Each row of a before or after table is a point. The points were changed in one or more steps. Then noise was added and the rows were shuffled. The steps act on columns, c1 being the first. What was done? A step turns or swaps two columns, mirrors them in a line or flattens them onto one, adds a multiple of one to another, or multiplies or shifts one. Angles are multiples of 10 degrees, from the lower column toward the higher: turns from -170 to 170, lines from 10 to 170 but not 90. Use the fewest steps. Two steps may share a column if one is a turn and the other turns, adds or multiplies; they go together, in the order done. Otherwise the lowest column goes first.
In the rows, 128 means zero.

Before (9 x 2):
[[212  83]
 [105 149]
 [111  61]
 [142 145]
 [202 101]
 [176 176]
 [107 153]
 [173  89]
 [128 165]]
After (9 x 2):
[[148 103]
 [ 98 218]
 [146 137]
 [144 101]
 [114 205]
 [185 169]
 [166 122]
 [ 60 122]
 [100 178]]
Steps: mirror c1 and c2 in the line at 40 degrees

Before (9 x 4):
[[143 161 155  96]
 [111 159 168 137]
 [191 158 154 198]
 [201 158  99  80]
 [ 79 187 116 146]
 [ 72 151 135 108]
 [156  97 209 200]
 [176  93 209 151]
 [128  89  93 162]]
After, 9 rows:
[[159 203  84  88]
 [188  73 123 149]
 [ 96 174 213 120]
 [157 196 180 188]
 [154  73 127 110]
 [ 98 156 227 167]
 [159 146 147  92]
 [159 109 164 122]
 [ 90 129 109 176]]
Steps: swap c1 and c2; turn c3 and c4 by -20 degrees

Before, 12 rows:
[[ 98 100 131  65 187  81]
 [176 144 133 186 200 185]
 [128 165 156  75 172  62]
 [122 108 154  89  58 178]
 [ 69  45 166 181 134 110]
 [126  92 160 120 143 133]
 [100 103 129 156 170 164]
 [ 96 132  87 158  58  72]
 [159 142  88  80 105  84]
 [152 156 140 110  83 207]
 [107 150 120  76  90 201]
 [ 92 168  89  98 188 142]]
After, 12 rows:
[[185  69 132 123 201 174]
 [ 72  99  85 120  58  94]
 [ 82 198 130 126 186  97]
 [132 149 160  95 142 126]
 [199 171 122 166  89 107]
 [177 169 153 123  58 121]
 [163 107 127  96 170 100]
 [106 106 166  33 134  69]
 [ 82 167  89 157 104 161]
 [ 63 167 156 181 171 127]
 [143 142  88 174 190  92]
 [206 136 141 161  82 150]]
Steps: swap c1 and c6; turn c2 and c4 by 110 degrees

Before:
[[148 187  97 159 156  98  98 161 180]
 [196 174 129 179 101 127  89 114 150]
 [ 78 119 228 144 140 239 153 172 124]
 [161 134  82 194 185  92 128 121 122]
 [140 110 137 122 131 182 191 167 146]
 [ 81 107 224 131  72 197 142 231  72]
 [171 101 110  96 178 114  62 151 106]
 [165 223 101 150 141 142 124 128 109]
 [ 62 107 156 117  94 183 128 145 112]]
After (9 x 9):
[[152 115 170 143 147 238 150 176 125]
 [123 139 109 196 186  91 132 121 129]
 [146 118 117  94 174 119  64 148 112]
 [175 186 110 181  98 128  88 111 150]
 [ 95 103 149 121  96 183 134 152 116]
 [155 105 174 133  71 196 139 236  74]
 [143 224 103 156 143 141 124 129 106]
 [145  99 130 126 134 189 189 163 146]
 [121 201 115 157 160 108  94 158 174]]
Steps: turn c1 and c3 by -40 degrees; multiply c3 by 0.4; add -0.3 times c7 to c2

Before, 9 rows:
[[107 122 140 118 113 115 122 154 137 110 156 121]
 [122 124 154 102  94  53 138 119 135 108  91 149]
 [140 134 151 112 132 141 129 155 146 107 148 134]
 [117 114 121 135 113 138 123 153 130 108 164 162]
 [134 134  94 104  91 134 126 118 143 138 150 134]
 [155 113  84 122 106 143 126 163 145 107 162 126]
 [124 108 146 127 112 133 128 128  87 109 128 129]
 [118 117 149 139 140 138 150 134 145 152  72 129]
 [144 110 153 138 102 107 131 127 143 123 154 129]]
After, 9 rows:
[[153  90 120  41  92   7 152 123 118 169 129 126]
 [145  91 124 112 114 135 129 170 135 138 113 128]
 [141  82 102 165 103  94 128 113 125 109 109 127]
 [144 140 105 124 132 150 134 104 148 122  99 127]
 [ 78  92 127 149 105 154 125 107 160 109  93 129]
 [131  99 144 165 114 145 159 120 149 110  93 144]
 [ 96  96 140 139  90 137 135 116 115 102 128 135]
 [153 130 126  85 141 148 138 108 130 163 178 108]
 [149 107 138 143 112 108 120 114 153 111  99 131]]
Steps: turn c1 and c3 by -120 degrees; add 1 times c5 to c2; turn c10 and c11 by 120 degrees; add -1.5 times c10 to c4; multiply c6 by 1.6; turn c7 and c12 by -70 degrees; turn c8 and c9 by 100 degrees
